Each row is a point. The last column is the point's height on a tilted bowl or saddle (a function of degree 2), plus a little noise. Along how many of its main directions does it bend up, bend down or stay straight?

Points, 11 rows:
[[ 2.51 -1.66 -2.54]
 [ 0.19  0.06 -0.24]
 [-0.27 -1.40 -0.86]
 [-2.47 -0.67 -1.41]
 [-0.73 -1.66 -1.08]
 [ 0.03  1.01 -0.17]
 [ 1.39 -2.11 -1.97]
 [-0.84 -0.83 -0.60]
 [-1.05 -1.38 -0.95]
 [ 2.27 -1.59 -2.23]
 [-0.40  0.75 -0.15]]
Directions: 0 up, 2 down, 0 straight

Points, 15 rows:
[[ 0.14 -0.77  0.05  0.17]
 [ 1.44 -0.41  0.36  0.34]
 [ 1.40  1.25  1.14  0.63]
 [ 1.84  0.19 -1.61  1.69]
 [-0.67  0.95 -1.19  1.29]
 [ 0.16 -1.49  0.17  0.22]
 [ 0.77  0.79 -0.20  0.54]
 [-1.15 -1.43 -0.42  0.73]
 [ 1.26 -1.14 -0.32  0.50]
 [ 2.19  0.37  0.01  0.94]
 [-2.83  0.39  0.95  1.72]
 [-1.45  1.98 -1.20  2.17]
 [-2.57 -1.26 -0.70  1.86]
 [-0.19  1.91  3.05  1.43]
 [-2.28  3.02 -0.05  2.80]]
Directions: 3 up, 0 down, 0 straight

Points, 27 rows:
[[ 0.38  0.08 -1.16  0.51  0.67]
 [ 2.37  1.39 -1.21 -0.82  2.02]
 [-4.02  1.06 -0.93  1.72 -0.69]
 [-0.69 -1.58 -1.27 -0.90  1.62]
 [-0.49  0.31 -3.29  0.13  2.32]
 [ 0.21  0.24  1.26  1.33 -0.07]
 [-1.95 -0.82  1.23 -0.31 -0.57]
 [ 0.47 -0.82 -0.24 -1.29  0.85]
 [-0.06  2.45  0.70  0.72  1.02]
 [ 0.58  3.07 -0.13  0.50  2.05]
 [ 4.71  0.52 -0.03 -0.20  3.99]
 [-1.21  2.69 -0.74  0.51  0.18]
 [-0.50 -1.88  1.47  0.55 -0.15]
 [ 1.65 -2.59 -0.07  0.21  1.37]
 [-0.05  0.88  0.41 -0.04  0.06]
 [-0.97  1.21 -1.08  1.20  0.23]
 [ 1.96 -0.42 -0.03  1.39  1.15]
 [ 0.88  2.39 -2.92 -1.00  1.89]
 [ 0.20 -0.34  1.30 -1.92  1.22]
 [-0.18 -1.06 -1.14 -1.16  1.24]
 [ 0.90 -0.66 -0.17 -1.49  1.12]
 [ 0.55 -0.08  2.18  2.37  0.27]
 [ 0.01 -1.56 -1.65 -0.06  1.40]
 [-0.48 -0.06  0.38  0.98 -0.46]
 [-2.21  1.00 -1.26 -1.00 -0.31]
 [ 0.02  0.11  0.80  1.95 -0.12]
 [ 1.67  0.52  0.55  1.31  1.33]]
Directions: 2 up, 0 down, 2 straight

Points (44 x 7):
[[ 0.96  0.24  1.08  0.97  0.52 -0.97  0.69]
 [ 1.55 -0.23  1.23 -3.25  1.18 -1.30  2.13]
 [-1.43  1.47  2.25  2.26  0.49 -1.79 -0.27]
 [ 0.03  0.97  1.65 -2.36  1.24 -0.63  1.16]
 [ 0.26  1.44 -0.03 -0.48  0.06 -0.04  0.39]
 [ 0.80 -0.03 -2.69  0.89 -1.35  0.37  2.03]
 [-0.50 -0.50 -1.04  2.13  3.23  1.72 -1.18]
 [ 1.26  0.33 -1.76 -0.99 -2.03 -0.67  2.42]
 [ 0.68 -0.60 -2.56  0.25 -0.91 -1.11  1.78]
 [ 0.46  1.05  0.86  0.68 -1.55 -0.90  0.43]
 [ 1.49 -0.56 -1.45  0.50 -1.97  0.76  1.34]
 [-1.02  2.64 -0.14  1.75 -0.17  2.51  0.59]
 [ 0.47 -1.91  0.05 -0.07 -1.59 -0.53  0.68]
 [ 2.10 -0.47 -1.04 -1.12  1.29 -0.84  0.71]
 [-0.69 -0.13  0.04  0.60  0.34  0.32 -0.62]
 [-0.45 -1.78  0.48  0.55 -0.35 -0.07 -0.42]
 [ 0.77 -0.16  1.40  0.11  0.21 -1.45  0.85]
 [ 1.18  0.57  1.47 -0.46 -0.71 -2.67  1.69]
 [ 2.04  0.27  1.04 -0.52 -0.66  0.45  0.97]
 [-1.12  1.32 -1.25 -2.24  3.16 -0.65 -2.83]
 [ 0.30 -0.62 -0.47 -2.44 -2.57  0.81  0.90]
 [ 2.50 -0.28  1.24 -4.41  1.14  2.66  2.54]
 [ 0.97  0.06  0.32  1.11  2.01 -0.60  0.32]
 [ 1.21  1.87 -2.54  1.86 -2.43  1.31  3.85]
 [-0.70  1.66 -2.65 -0.44  1.03  0.40 -0.49]
 [ 2.74  0.74  3.82 -2.71 -1.55  0.65  2.05]
 [-0.19  0.46  1.63  0.10 -0.14  1.52 -0.38]
 [ 1.34 -0.33  0.17 -0.61 -0.44  2.14  0.11]
 [ 1.23  1.03  2.42  0.46  0.71  1.12  0.98]
 [-0.22  0.46 -0.33  2.17  0.11 -0.55  0.21]
 [ 1.38 -3.67  0.69 -2.36  0.24  0.11  2.55]
 [ 0.19  1.19 -1.82 -0.23  0.60 -0.51  0.42]
 [ 0.58 -0.26  0.47 -0.11  1.50  0.65  0.02]
 [-0.83 -1.73 -0.25  0.39 -0.19 -1.35 -0.24]
 [ 0.29 -1.15 -3.51  0.99  1.79 -0.56 -1.15]
 [-2.97  1.29  1.22  0.48 -0.55 -1.35 -1.22]
 [-1.21 -0.07  1.58  0.62 -0.45  2.92 -1.55]
 [ 0.13 -0.71 -1.09 -1.26 -1.83  1.45  0.03]
 [ 0.77  0.61  1.43 -1.44 -0.63 -0.47  0.98]
 [-1.87 -0.55  0.45 -0.80  0.31 -2.74 -0.20]
 [ 1.20  1.41  1.70  0.25  1.91  1.90  1.62]
 [-0.08 -2.53 -1.15  1.78 -0.95  0.47 -0.49]
 [ 0.37 -0.75 -1.26  1.43  0.80 -0.06 -0.20]
 [-0.90  0.18 -1.05 -0.95  0.49  1.02 -1.05]]
Directions: 2 up, 1 down, 3 straight

Points, 66 rows:
[[-0.17 -0.30  0.39  0.61 -0.29  1.31 -2.13 -0.41 -0.12]
 [-1.28 -0.63  0.06  1.56  0.61  0.13 -0.37  0.69 -0.32]
 [-2.15  1.64  1.48 -1.32  0.98  1.19  0.88  0.93 -0.83]
 [ 0.19 -2.76  0.00 -0.07 -1.39  2.45 -0.27 -0.80 -1.11]
 [ 0.38  0.75  1.31 -1.32  0.95  1.12  2.42  0.23  0.13]
 [-0.04 -1.32 -0.90  1.67 -2.22 -0.28 -0.79  2.40  0.61]
 [ 1.21 -1.36  0.64  0.03 -0.34 -1.56  0.97 -0.15  0.00]
 [-0.55 -0.16  1.95  0.71  0.05 -2.18  0.10 -0.77 -0.79]
 [ 0.83 -0.71 -0.09  2.17 -1.90  3.46  3.02  1.48 -2.60]
 [ 1.13 -0.68 -1.79 -0.81  2.26 -0.43  0.02  2.96 -1.31]
 [ 0.10  0.53 -0.37 -0.97 -0.66  1.15 -1.50  0.75 -1.04]
 [-0.10  0.67  0.98 -0.44 -2.70  0.80  1.59  1.74 -0.26]
 [ 2.42  1.86  0.92  0.31 -0.02  1.82  0.31 -1.79 -0.42]
 [-0.92 -1.58 -0.22 -1.01 -1.30  1.99 -0.39 -0.98 -1.54]
 [ 2.57  0.39  0.25  0.54  0.08 -0.47  1.28 -0.01 -1.09]
 [-0.56 -0.59 -0.38  1.26 -1.97 -1.82  1.36  1.27 -0.20]
 [-1.39 -2.05  0.70  1.75  2.30 -0.33  1.70 -1.26  1.97]
 [ 0.98  2.49 -2.05 -0.89  1.76 -0.43 -1.70  2.19 -2.64]
 [-1.30  0.62  1.29 -0.64 -0.26 -0.73 -0.09 -0.10 -1.47]
 [-0.09 -1.06 -0.01  0.17  1.69  2.55 -2.77  0.91 -0.23]
 [-0.36  0.56 -0.35  0.94 -1.35 -0.34  0.50  0.92 -1.03]
 [-0.68  0.92  0.28 -0.77 -0.80  1.40  2.61 -1.84 -0.22]
 [ 3.63 -0.22  0.40  0.26 -2.72 -2.09 -1.30 -0.40  1.13]
 [ 0.06 -0.01 -1.09  0.63  1.52 -0.20  0.37 -0.20 -0.08]
 [ 0.35  0.65  1.18  0.00 -0.23 -0.06 -1.75 -0.26 -0.55]
 [-0.49  0.92 -1.75  0.91  1.26 -1.25  2.21 -0.03 -1.07]
 [ 0.04  0.13 -0.45  0.86  0.95  2.12 -1.70 -0.95  0.55]
 [ 0.71  0.88 -0.09  1.73  0.64 -1.21  0.17  1.70 -1.27]
 [ 0.36 -0.77 -1.22 -0.74 -1.39  1.39  1.30  1.37 -0.32]
 [-1.19 -2.84  1.02  0.06  0.39 -0.32  0.46 -0.15  0.49]
 [ 0.03 -0.86  0.81 -0.01  1.63 -0.37  0.18  0.97  0.02]
 [-1.73 -2.43  0.76 -1.84  3.46  1.64 -1.69  2.31 -1.20]
 [-1.57 -1.39  2.02 -0.49  1.68  0.19 -0.41 -0.37 -0.26]
 [-2.68 -0.59 -0.85  0.63 -0.27  2.54 -1.11  0.49 -2.78]
 [ 0.48  1.01  0.00 -1.71  0.61  2.79  1.69 -0.37  0.30]
 [ 0.57  2.44  3.38 -0.34  0.19 -0.49 -0.77 -1.14 -0.75]
 [-1.10 -0.43  0.60  1.25  0.03  0.87 -2.45  0.78 -0.34]
 [ 2.56  0.11  0.99  2.19  0.32  1.54  0.72  0.18 -0.33]
 [-0.86 -0.26  0.12 -1.82 -0.88 -1.21 -1.48  1.63 -3.15]
 [ 0.20 -1.56  0.86 -4.08  0.00 -1.45 -0.87  1.02 -3.55]
 [ 0.33  2.02  0.29  0.04 -0.74  2.81 -1.62 -0.82  0.89]
 [ 0.83  0.48 -2.69 -0.21  0.72 -0.85  0.64  1.65 -1.70]
 [ 2.07  1.25 -0.86 -3.14  0.78 -0.22  1.21  0.96 -1.02]
 [ 0.20  0.25  0.35  1.20 -2.39 -2.42  2.14 -0.20 -0.53]
 [-0.31 -1.49  0.64  2.49  0.54 -0.29 -2.15 -2.48  2.04]
 [-0.87 -1.48  0.35 -1.21  0.13  0.44  0.38 -1.50 -0.82]
 [-1.15  0.82 -1.09  1.23 -0.42  2.32 -3.51 -2.45  2.17]
 [-2.46 -0.15  0.14 -1.54 -1.52 -0.46 -1.16  0.16 -3.05]
 [ 0.59  1.45  1.39 -0.99 -0.68  0.21 -1.58 -1.87 -0.81]
 [ 1.36  0.23  1.83 -1.90 -2.19 -0.25  2.69  0.83  1.16]
 [-0.25 -2.79 -0.89  0.23  0.23  0.67 -0.34  2.18 -0.08]
 [ 0.84  0.56  0.32  1.03 -0.62 -0.90  3.68 -0.79 -1.71]
 [-1.57 -0.88 -2.04  1.37 -0.90  2.40  1.63 -0.37 -1.02]
 [-0.68 -2.04 -0.29  2.30 -1.49 -0.28  0.42  0.90  1.06]
 [-0.94 -1.13  0.71  0.01  0.70 -0.38  0.75  0.34 -0.21]
 [-2.33 -0.72 -1.13  0.57 -0.12 -1.04 -0.44  1.70 -2.09]
 [ 0.20 -1.41  0.62 -0.44 -1.22  1.13 -0.06 -0.64 -0.67]
 [-0.08  1.75 -1.65  0.57  0.36 -1.97 -0.13 -1.25 -0.94]
 [-2.84 -0.62 -1.10  0.85 -0.46 -0.51 -0.29  0.10 -1.09]
 [-0.99 -1.08 -1.22 -0.24 -0.45  0.87  1.78  1.11 -0.64]
 [ 1.09  1.41  4.11 -0.39 -0.09  4.97  0.57 -0.35  0.53]
 [-1.72  0.91 -1.33 -0.48  4.88 -0.40 -1.01 -0.31  1.91]
 [ 0.83  0.33  0.29 -1.87 -0.95  1.59  1.43 -3.04 -0.42]
 [ 0.84  0.15 -0.81 -1.13  1.58 -1.45 -1.04  2.79 -2.70]
 [-1.58 -0.21 -0.95 -1.10 -2.39  3.57  0.91  1.07 -2.34]
 [ 1.22 -0.19  0.17  2.79  1.31 -0.65  0.26 -0.43  0.35]]
Directions: 4 up, 3 down, 1 straight

Points:
[[-0.27 -0.68  0.04 -0.91  0.23  0.26 -0.42  3.89  0.05]
 [ 0.79  0.93 -0.43  0.03 -0.95  0.34 -0.60 -2.01  1.63]
 [ 0.83 -0.52  0.45 -0.84  0.02 -2.83 -0.16 -0.53  1.17]
 [-1.82  2.06  1.38  0.88 -0.81 -2.28 -0.25  1.12  1.87]
 [ 2.81  0.93  0.11 -0.99  1.85  1.38  0.85  1.54  1.23]
 [-0.09 -0.90 -1.94 -0.24  2.26 -0.09 -0.63  0.61  0.50]
 [ 2.02 -0.35 -3.46 -1.40  2.39 -0.30  0.93 -2.00  3.16]
 [-1.13 -0.42  1.10 -1.09  1.21  0.23 -1.39 -0.31  0.23]
 [-3.07 -0.07 -2.12  1.95  1.35 -0.22 -1.84  1.93  0.29]
 [-1.48  2.08 -2.13 -2.44 -2.20  0.20  0.30 -0.80  2.87]
 [-1.19 -2.36 -1.64 -1.53  0.51  2.08 -2.93  0.37  0.54]
 [-0.87 -1.29  0.04  0.84 -0.15  2.83 -1.49 -1.25  1.05]
 [ 1.06 -1.15 -0.02  0.48 -0.18  0.66  0.57  1.96  0.18]
 [ 1.00  0.42  0.80 -2.27  2.09 -1.94 -1.07  0.15  1.30]
 [-0.87  0.31  0.12  1.19  0.98 -0.76  0.67  0.06  0.53]
 [-1.05  0.76 -2.69 -0.51 -1.35 -1.54  0.28 -0.98  1.84]
 [-1.12 -3.07  0.84  1.41  1.68 -0.45 -0.56 -0.66  1.01]
 [-0.67  0.65  0.37  2.05 -1.08  2.72  0.20  0.11  1.58]
 [-0.79  0.88  0.62  0.90  0.19 -0.11  0.99  0.55  0.54]
 [-1.45  1.08  2.17  1.15  1.27  0.01 -0.10  0.12  0.84]
 [ 1.69  1.38 -0.30 -0.80  1.84 -0.76 -0.33 -1.58  1.60]
 [ 2.07  0.09  0.39  0.65 -1.06 -1.29 -0.73  0.97  0.88]
 [ 1.54 -2.18 -5.27  0.33 -0.65  0.74 -1.22 -0.72  3.47]
 [ 1.36  1.61  0.04  2.80  0.63 -1.62  1.58  1.66  1.84]
 [ 0.41  0.21 -0.45 -0.48 -0.44  1.78 -2.92  0.32  0.66]
 [ 0.28 -0.70  0.78 -0.06  0.01  0.01 -0.69 -0.69  0.44]
 [ 1.52  1.62  1.54  1.16 -0.58 -0.48  0.44 -1.11  1.63]
 [-0.51 -2.68  0.75 -0.52  2.81 -0.70  1.76 -1.04  1.38]
 [-0.71 -0.97  0.11 -1.17  1.51 -3.02 -0.44 -1.15  1.61]
 [-1.16  1.13 -0.13 -0.98 -2.34  1.42  0.17  0.50  1.55]
 [ 2.28  0.38  0.77 -0.66  0.51  0.72  0.67 -1.16  1.19]
 [ 1.23 -2.56  0.76 -2.24  1.02 -0.13  0.60  3.93  0.49]
 [-1.47  0.72 -0.51  0.26  1.65 -0.48 -0.79 -1.36  0.76]
 [-0.93 -0.04  1.12 -2.22  1.34  1.42  0.08  0.12  0.68]
 [-0.54 -2.50 -0.85 -0.16  1.05  1.97 -0.18  0.66  0.39]
 [-1.08 -3.11  1.96 -1.43 -1.85 -1.68 -1.95 -1.09  2.19]
 [-0.77  0.26  0.83  0.83 -0.13 -0.46  0.85 -0.57  0.71]
 [ 0.74  1.72  0.90  0.72  2.07  1.49 -0.48  1.90  0.84]
 [ 0.31 -1.78  1.40  0.65  0.20 -1.70 -0.90 -2.56  1.96]
 [-0.36 -0.41 -1.02 -0.44  0.16  1.17  0.58  1.27  0.22]
 [ 0.32  0.85 -0.99  0.15 -0.37 -0.21 -1.29 -1.14  1.02]
 [ 0.45 -1.42 -2.45 -0.41 -0.39  1.39 -0.11  0.99  0.87]
 [-0.94 -1.85 -0.85 -1.79  1.45  1.68 -2.97 -2.97  1.97]
 [-1.37  1.16  0.91 -0.21 -0.05  0.32 -1.88 -1.65  1.09]
 [ 0.43 -1.44 -2.25  0.57  0.02  1.06 -1.09  1.15  0.63]
 [ 0.25  1.03  0.65  0.76 -1.94  1.73  0.87 -1.42  2.07]
 [ 0.69  0.55 -2.70  0.71  1.53  2.26 -0.71  1.09  1.19]
 [ 1.11  0.37 -0.30  1.52  1.76  1.17 -0.48 -0.67  1.02]
 [ 0.52  0.20 -0.74 -0.36  0.26  2.35 -2.57 -0.85  0.99]
 [ 1.09 -0.05  2.73 -0.62 -3.17 -0.46 -0.72 -0.36  2.19]
 [ 0.80 -0.53  0.75  0.09  1.26  2.26 -1.08  2.71  0.33]
 [ 1.20 -0.15 -1.79 -1.54  2.89  0.02 -0.53 -1.69  1.97]
 [-3.01  0.04 -1.51 -0.35 -0.29 -0.74  0.95  0.38  0.76]
 [-0.37 -1.13  3.22 -0.44  1.00 -0.35 -1.13 -1.66  1.37]
 [ 1.23 -0.57  3.16  0.88  1.70  0.13  2.30  1.34  0.62]
 [ 2.24  1.09  0.40  0.08  1.84  0.55  1.58  0.44  0.99]
 [-1.61  2.85  2.42 -1.98  1.73 -1.22 -0.15  0.68  2.17]
 [-0.75 -2.93 -0.68  2.38  1.05  0.89  0.12 -0.82  1.41]
 [ 1.10  0.69 -1.67 -0.20  1.18 -0.46 -1.20  0.89  0.70]
 [ 0.22  1.17 -0.98 -0.38 -0.70  1.26 -3.65 -1.07  1.29]
 [ 0.70 -0.35 -2.95 -0.17 -1.69  1.50 -0.18  1.04  1.56]
 [-0.83  1.03 -1.56 -2.69  1.07 -0.29 -1.76  1.03  0.92]
 [ 0.30 -0.36 -1.39  0.09  0.27 -1.65 -0.97 -0.07  0.74]
 [ 2.22 -0.70 -2.55 -0.21  0.10 -0.16 -0.66  0.78  1.28]
 [ 0.46  1.11 -1.64 -1.87 -0.95  0.06 -2.04  2.14  1.15]
 [ 1.08 -0.61 -0.54 -1.88  3.10  0.16  0.88  0.38  1.16]
 [ 0.61 -0.10  0.08  1.02  0.32  1.40  1.38 -0.19  0.76]
 [-0.56 -0.89 -1.58 -0.89  3.47 -1.11  1.93  0.86  1.39]
 [ 0.71  0.59 -3.07 -0.25 -0.57  1.54 -0.54  3.83  1.69]
 [ 0.90 -0.86 -1.99  0.05 -0.28 -0.56  0.31  1.70  0.59]]
Directions: 7 up, 0 down, 1 straight
